Each wall is flat, endless, passes through zero and stands at right angles to its row. A trip goes straight from one point to another. List the walls that it crosses, first one first.

Walls:
(1): [ -8 -46 -20]
(2): [26 36 21]
(3): [-27  27  -5]
(4): [39 40 16]
Trips:
[ 4 -6 37] to [-23  36  25] => 3
[ 49 -10   7] to [-2  3  4] => 3
[-30  13  -5] to [-10 -33  17] => 1, 3
[-13 -34  -2] to [  9 -34  32] => none
[60 22  9] to [ -6 -27  -6] => 1, 2, 4
[  0 -37  -5] to [-36  -7   7] => 3
[-9 12 13] to [-16 -33 -15] => 4, 2, 1, 3

Walls:
(1): [ 14   8  -9   0   3  -2  -5   3 -31]
(2): [-11  11  -7   8 -16   5   8 -15   2]
(3): [-18   0   5  -8   1 -12  20 -21   1]
Trips:
[-15 -23   2 -13   3 -30  -7   1  17] to [ -4   0 -22  -3  23   3   1  27   1] => 3, 1
[-15  -3 -12  -9  17 -11 -10  15   6] to [-16  16 -11  31  18  -8  16   8 -12] => 3, 1, 2
[ -5 -11  -2  -5   5 -22 -14 -11  13] to [-27 -12   6   9 -12  19 -13  -7  21] => 2
[-13   4  -1 -20  13   7   9  13  12] to [ 19  -6  20 -20  -3 -13  -1  -6  -3] => 1
[-20   8  -6  -1 -28   6   7 -12   6] to [ 26  36  -6 -10 -33  -9 -29  -9 -26] => 1, 3
[ -6  -5  16  -2 -16   1  46  10  15] to [ -9   4 -10 -18  15   5  33 -20  -1] => none
[ -8  -3 -10 -15  12 -20  -8   9  10] to [-17  22  15   6  21 -18   8  -6  11] => 2
[ -4  25 -20   9  -8  27   8  -1 -21] to [ 16   6 -27   1 -20  -6   4   9   5] => none
[-1  1 -3 22 -8  3 -8 24 20] to [ 16  12  -7 -15   5  -6 -11  -5 -60] => 1

Walls:
(1): [-41 -16  51  -9   9 -10  31 -12  12  30 -56  17  17 -35 -36  -2   1   0]
(2): [  8  18  -3  27   2   3   7  38 -17   0  38  -9 -15 -25   4  16   5   9]
(3): [  2 -17 -35   9  21  22 -45  -7 -12  32 -30   8  29 -31 -17  10  27  17]
Trips:
[  0 -22   3 -29   8  -8  21  31  32  12   4 -54 -12 -36 -13   0  21  -2] to [  4  -7  -7   3  -7   4  -6  -6   2 -16   7 -28  22  42  16  28 -24 -33] => 1, 2
[-10 -11  11 -39  -3 -29 -11  -4  -7  16 -10  -8  15 -11  -5 -16   4  28] to [-11 -16 -38 -38   3 -13  25 -21 -14  41 -31   4  18  -9   0 -18 -10  -6] => none
[ -8  -8  45   6 -14  12  18   7  36 -28 -15  25 -19   8  29 -13  34  10] to [ 13  15 -17  26   3  29   8  13  18  18   4   2  36  22 -25 -14  26  13] => 3, 2, 1
[ 22   9  31   5 -13 -19  16  22  19  -5  10 -18  12  -2   0  -8  31  26] to [-23 -28  -4   4  21  -7  -1   9 -15  -6  30  -9   4   3  -5 -17  -3  26] => 1, 3
[ -2  12 -12 -11 -15  -1 -11  -7  27 -14 -11  -1 -19 -30 -11 -13   4  18] to [ 24   1  26  -5  -2 -22   1 -13  40   3  -1 -17  19   6   2  23   8  -2] => 3
[ -4  17  -4   9   6   7  -8  23   1  16  11  10  15   2  15  29 -10  -9] to [ -1 -24   5 -18 -15   5   7 -23  40   3 -17   1  -8  -7  -4  16   2  14] => 1, 2
[  2  21 -27 -18   0  29 -13 -45  31  27 -46   3   1 -15 -26 -23 -25 -15] to [-29 -17   7 -26  11   2   4 -31  10   5 -10  -4  17  -7  23 -18  30  -4] => none
[ -6   4 -10  21   3  18  23 -14 -22  14 -16   8  60  -3  16 -17  -6  38] to [ -9 -22 -21  14  -5  21 -37  -4   9 -13  12 -37 -16 -35 -15  14 -27  -6] => 2, 1
[ 19   3  18  12  26 -20  10  -9  -4  21  -7 -12   8  -4 -49  22   6   4] to [ 29  15  22   9 -34 -16  29  -1  11 -33  22  -5  27 -28 -27 -31 -22  11] => 3

Walls:
(1): [ 21  -1 -19   8  -8  38  10  38   9  -9 -14  12   6  10  -3  32  -6 -16
  -1   8 -21 -10 -42 -11 -42   6 -15   5  -4  -5 -24 -13   2  -4  -3  47
 -11 -18  12   4  37  13 -14   4 -23   1   6  13]
(2): [ 23  22  -7  -8  31   7  12   0 -16  16  15  -3 -11  -1  -5 -27  -1   2
  -2 -13  29   4 -26 -20   0  25 -11  -3  -3   9  -4  17  -9  18   3  -2
  -5  -8  -2 -17  -9   6  28 -42  36   9 -24 -21]
(3): [ -9  -6 -14 -10 -32 -11  -1   4  -1  -5  -2  -6 -19  14 -12  -6  38 -18
   6  -6   6  19   9  -2 -10 -28   6   7  12 -13 -34 -26 -32   2   1 -13
 -11 -34   2  22  -9  -8  -7 -13 -10 -17  21  -1]
(4): [ 12   2  32   7   2 -19  22  -7  -5   8  -3 -15  13  11  23 -12 -10   6
  -2  29  28  -5  19  11 -14 -52   2   1 -11 -29   5  21 -12  23   3  -5
  25   3 -25  16  -4   3   2  -5  -1  28   2  -6]
Trips:
[ 14   9 -19   0   3   6 -14  -3  20   1  -5 -17 -29  12  19  11  -4  29
  14  27 -11  13  -8  20  -1 -60  -6   9  10 -16   4   8  14 -18 -16  22
   1   0 -14 -19  -2  -3 -13  10   3  10  16   8] to [  1 -13  27  -6  -1   7  30  14  25   4  -6 -18   1 -19   3   5 -11   0
 -13  12  -6  34 -26   7 -25 -14 -29  11  -1 -18  25  23 -25  15   2   2
   6 -10 -27   5   0 -11   8 -28 -24 -12  -3 -22] => 2
[  3   4   7  14  15  33  -8  10  15 -20 -15 -10 -22  12  27  12   8   3
 -32   0  -2   3   5  10 -24   3   1   9  -9  41 -27  -4  -6  -3 -26  23
  -4 -22  32  18 -25  -6  -9 -31   8  13  12   6] to [-19   1 -10  17 -31   0   2   6 -16 -28  19  24  -7   7  -1 -11  12  -8
   4   0  -5 -15 -15  20   6 -28 -10 -29 -16  13  -4  10  14  -8 -21  -6
 -15 -18 -11   0  20  -4 -29  -6  -6  -8 -16  13] => 2
[  9 -27  27  21 -39  12  15 -18 -24 -17 -11  10  24  -9 -55 -20 -10  18
  -4  18  22 -15 -23   5   2 -15 -10  14 -14  -1  21  19 -35   2   3 -16
 -16 -18  12  -1 -14  33  20   0   3  -3   0  -9] to [  4  11 -12  20 -10  -2  -8   6  -4  14 -13 -16  15 -33 -21  18 -13  -1
  -6  -1  -6 -15   3  -2  17   9 -30  16  28 -28   8  -2  11  -6  18 -28
   1 -17  18  -3 -15  -6 -10   5 -23 -11  -6   5] => 2, 4, 3, 1
[-24   9  -5  -6 -13  -5  -9   5 -17  16  -5  27  -1  -4   3 -10  16   2
  11  -5   8   5  -7  -6  10  15   2 -13   7  19   2 -17 -19  11  -1 -14
 -13   6   7 -29   6  22   8   1 -14  -9   0  18] to [-10 -15  13   1  11  12 -34  -6 -15   8  -1  11  20  14  -4 -13  24 -15
  -9 -19  -6  12   4  10   4  -6  -6 -35   9  17  11 -26  13   6 -27  20
 -37  13  30  32   8  -8   9   3  28  20  25 -25] => 2
[  9 -19 -35   1  27  -7  23  13  19  23 -12  18  -5  -8 -17   9  27  -4
  -4 -28   7   7 -24 -17  -1   5  -1   2  21 -18  16   0 -20   7  -5  -2
 -18  12 -35  11  -1  33  -4 -24  -6  -4   6  -3] to [ 46  -4   9  -4   8   2  22  17   6   0   0  16  29   1  -8  -2  -1  -9
   3   5 -17  14  20  16  -1 -13  15   1  -2 -33  24   3  11   9  17  -2
 -16  33   4  -4 -22 -23   7  -2  -1  -4 -13 -17] => 4, 3, 1, 2
[ 14   0   9  -1  -7   6  -6 -15   3 -27  29   7 -17  11 -13  10  27  -5
 -45  23  -3   8 -26 -28 -13  20  -7  23   9 -20  -9  -1  34  -1  11 -10
  15 -16   0  26   5 -13   5 -22  22   7  12 -11] to [ -9  20  25  -6  20  15   1   1  -8  11   3  -8  21  25   5  -7  38 -37
  -3   3  20   6 -17 -14  -7   7  28  -7 -19 -14 -27  -5  -6 -12  16  -1
 -16  16  16  15   4   5 -25  -2 -19 -36   0  -4] => none
